Rows are points. Each copy is the shape, with its points in the same order, stretched, turned, moved and blurred by noise. Is it also mirrored, or only turned?

Shape:
[[ 2.59 -1.42  1.50]
 [ 1.07 -4.83  3.48]
 [-0.21  1.90 -0.02]
 [-1.83  1.10  0.91]
 [ 1.78 -3.99  2.98]
 [-1.66  1.98 -1.98]
 [-0.49  0.21 -2.18]
 [-0.36  1.12 -0.83]
 [-0.84  3.77  0.63]]
Copy 1:
[[ 2.35 -2.81 -0.16]
 [ 0.53 -6.60  0.88]
 [ 1.77  0.80  1.39]
 [ 0.55 -0.17  2.79]
 [ 1.09 -5.46  0.31]
 [ 0.00  1.98  1.06]
 [-0.27  0.70 -0.72]
 [ 0.76  0.94  0.64]
 [ 2.57  2.10  3.23]]
Copy 1 is: only turned
Copy 2, 9 rows:
[[ 2.09 -3.73 -0.19]
 [ 1.77 -4.09  3.20]
 [ 1.04  0.81 -1.54]
 [ 0.22  1.35  0.48]
 [ 1.71 -3.94  2.46]
 [-1.41  1.51 -1.97]
 [-1.71 -1.24 -1.60]
 [-0.55 -0.43 -1.65]
 [ 1.54  3.06 -1.99]]
Copy 2 is: only turned
Copy 3, 9 rows:
[[ 1.76 -3.42  0.22]
 [ 2.29 -4.93  3.93]
 [ 0.34  0.85 -0.51]
 [-0.22  1.58  1.73]
 [ 2.00 -4.56  2.29]
 [-1.80  1.60 -0.01]
 [-2.06 -0.73 -0.18]
 [-0.87  0.36 -0.03]
 [ 0.70  3.17 -0.23]]
Copy 3 is: only turned

Shape, 8 rows:
[[ 2.06 -3.74  2.86]
 [ 2.15  0.17  3.16]
 [-0.40  2.56 -1.49]
 [ 0.85  0.02  2.06]
 [ 1.22 -0.57  1.36]
 [-0.26  0.28 -3.69]
 [ 1.34  2.06 -2.31]
 [ 2.68  0.24 -3.89]]
Copy 1 (8 x 3):
[[ 5.03 -1.26  0.64]
 [ 1.55  1.43  2.13]
 [-2.42  1.24 -0.85]
 [ 1.31  0.34  1.55]
 [ 1.59  0.36  0.46]
 [-0.88  0.10 -3.32]
 [-1.95  2.36 -1.68]
 [ 0.16  2.21 -3.72]]
Copy 1 is: only turned
Copy 2:
[[-3.00  2.89 -0.44]
 [ 0.59  3.12  0.60]
 [ 2.22 -1.27  1.08]
 [-0.25  1.96  1.05]
 [-0.21  1.36  0.06]
 [ 0.83 -3.48 -1.03]
 [ 2.87 -1.59 -0.78]
 [ 1.89 -2.22 -3.15]]
Copy 2 is: mirrored
Copy 3:
[[ 4.09 -4.40 -0.02]
 [ 4.49  0.30 -1.10]
 [-0.59  3.73  0.35]
 [ 2.98 -0.04 -1.31]
 [ 2.52 -0.16 -0.35]
 [-3.02  1.32  2.00]
 [-0.66  3.40  1.87]
 [-1.56  1.90  4.02]]
Copy 3 is: mirrored
